Each row is a point. Each copy is the shape, with its points in the same order, turned, moved and blurred by noise. Say if it was mirrored as well.

Shape (7 x 3):
[[-0.26 -0.61  0.13]
 [ 0.54 -0.06  0.07]
 [ 0.51 -0.08 -0.35]
 [ 0.01 -0.46 -0.33]
 [ 0.24 -0.05 -0.01]
 [ 0.23  0.27 -0.03]
 [ 0.03  0.66  0.67]]
Copy 1 (7 x 3):
[[-0.14 -0.74  0.17]
 [ 0.17  0.12  0.44]
 [-0.22  0.26  0.52]
 [-0.44 -0.35  0.40]
 [-0.02  0.00  0.21]
 [-0.03  0.24  0.03]
 [ 0.62  0.21 -0.56]]
Copy 1 is: mirrored
Copy 2 (7 x 3):
[[ 0.62 -0.32  0.18]
 [ 0.04  0.49  0.21]
 [-0.29  0.22  0.29]
 [ 0.08 -0.29  0.33]
 [ 0.08  0.19  0.04]
 [-0.07  0.32 -0.19]
 [ 0.36  0.70 -0.78]]
Copy 2 is: mirrored

Shape (6 x 3):
[[-0.07 -0.66 -0.27]
 [-0.13  0.18 -0.16]
 [-0.29  0.20  0.19]
 [ 0.26  0.28  0.17]
 [-0.55  0.32  0.25]
 [ 0.59  0.15  0.29]]
Copy 1 (6 x 3):
[[-0.12 -0.67  0.04]
 [-0.14  0.13 -0.23]
 [-0.44  0.30 -0.07]
 [ 0.07  0.49  0.08]
 [-0.76  0.45 -0.29]
 [ 0.31  0.53  0.36]]
Copy 1 is: only turned
Copy 2 (6 x 3):
[[-0.23  0.52  0.19]
 [ 0.07 -0.13 -0.36]
 [-0.28 -0.22 -0.45]
 [-0.02 -0.54 -0.06]
 [-0.34 -0.20 -0.80]
 [-0.08 -0.66  0.28]]
Copy 2 is: mirrored
Copy 3 (6 x 3):
[[ 0.45 -0.08 -0.54]
 [-0.09  0.16 -0.05]
 [-0.15  0.43  0.16]
 [-0.05 -0.05  0.46]
 [-0.22  0.77  0.20]
 [ 0.18 -0.34  0.46]]
Copy 3 is: mirrored

Shape (7 x 4):
[[ 0.58 -0.37  0.23  0.09]
 [ 0.61 -0.21  0.05 -0.06]
 [ 0.12 -0.17 -0.42  0.39]
 [-0.32 -0.20  0.28  0.60]
 [-0.41  0.58 -0.15  0.26]
 [-0.81  0.23 -0.27 -0.10]
 [-0.10 -0.07 -0.12 -0.23]]
Copy 1 (7 x 4):
[[ 0.43 -0.29  0.55 -0.43]
 [ 0.42 -0.42  0.30 -0.39]
 [ 0.48 -0.19  0.13  0.35]
 [ 0.09  0.49  0.38  0.18]
 [-0.10  0.23 -0.52  0.28]
 [-0.59 -0.06 -0.27  0.53]
 [-0.14 -0.41  0.06  0.02]]
Copy 1 is: only turned
Copy 2 (7 x 4):
[[ 0.41  0.00  0.45 -0.54]
 [ 0.24 -0.20  0.25 -0.61]
 [ 0.40 -0.16  0.04  0.15]
 [ 0.06  0.39  0.48  0.36]
 [-0.51 -0.31  0.23  0.47]
 [-0.68  0.05 -0.30  0.43]
 [-0.23  0.00 -0.09 -0.24]]
Copy 2 is: mirrored

Shape (9 x 4):
[[-0.45  0.23 -0.21 -0.53]
 [ 0.05  0.33  0.16 -0.46]
 [ 0.60  0.52  0.10 -0.44]
 [ 0.47  0.10  0.03  0.86]
 [-0.16 -0.28 -0.04  0.29]
 [-0.26  0.00  0.17 -0.17]
 [-0.43 -0.29  0.09 -0.28]
 [-0.19 -0.17 -0.25 -0.35]
 [ 0.17 -0.28 -0.60 -0.23]]
Copy 1 (9 x 4):
[[-0.64  0.39 -0.25 -0.19]
 [-0.31  0.47 -0.12  0.27]
 [-0.11  0.26 -0.12  0.79]
 [ 0.89 -0.15 -0.41  0.04]
 [ 0.26  0.02 -0.07 -0.46]
 [-0.12  0.44 -0.05 -0.21]
 [-0.31  0.35  0.15 -0.43]
 [-0.40  0.07  0.05 -0.26]
 [-0.32 -0.45  0.04 -0.11]]
Copy 1 is: mirrored
Copy 2 (9 x 4):
[[-0.34 -0.52 -0.51 -0.15]
 [ 0.00 -0.04 -0.47 -0.51]
 [ 0.50 -0.05 -0.63 -0.59]
 [ 0.78  0.43  0.29  0.31]
 [-0.09  0.17 -0.02  0.34]
 [-0.29 -0.01 -0.19 -0.17]
 [-0.53  0.04 -0.25  0.06]
 [-0.26 -0.12 -0.49  0.21]
 [ 0.12 -0.13 -0.67  0.46]]
Copy 2 is: mirrored
Copy 3 (9 x 4):
[[-0.23  0.23  0.61 -0.49]
 [-0.30  0.40  0.45  0.17]
 [-0.35  0.77  0.16  0.33]
 [-0.12 -0.33 -0.68  0.33]
 [ 0.14 -0.31  0.06 -0.17]
 [-0.09 -0.03  0.48 -0.01]
 [ 0.15 -0.12  0.64 -0.20]
 [ 0.21  0.21  0.41 -0.34]
 [ 0.47  0.42 -0.08 -0.42]]
Copy 3 is: only turned
Copy 4 (9 x 4):
[[ 0.13  0.58  0.14  0.12]
 [ 0.41  0.18  0.21 -0.27]
 [ 0.81 -0.26  0.12 -0.26]
 [-0.21 -0.99  0.64 -0.04]
 [-0.51 -0.19  0.25 -0.06]
 [-0.12  0.19  0.26 -0.26]
 [-0.37  0.36  0.05 -0.25]
 [-0.12  0.23 -0.11  0.05]
 [-0.10 -0.14 -0.36  0.31]]
Copy 4 is: only turned
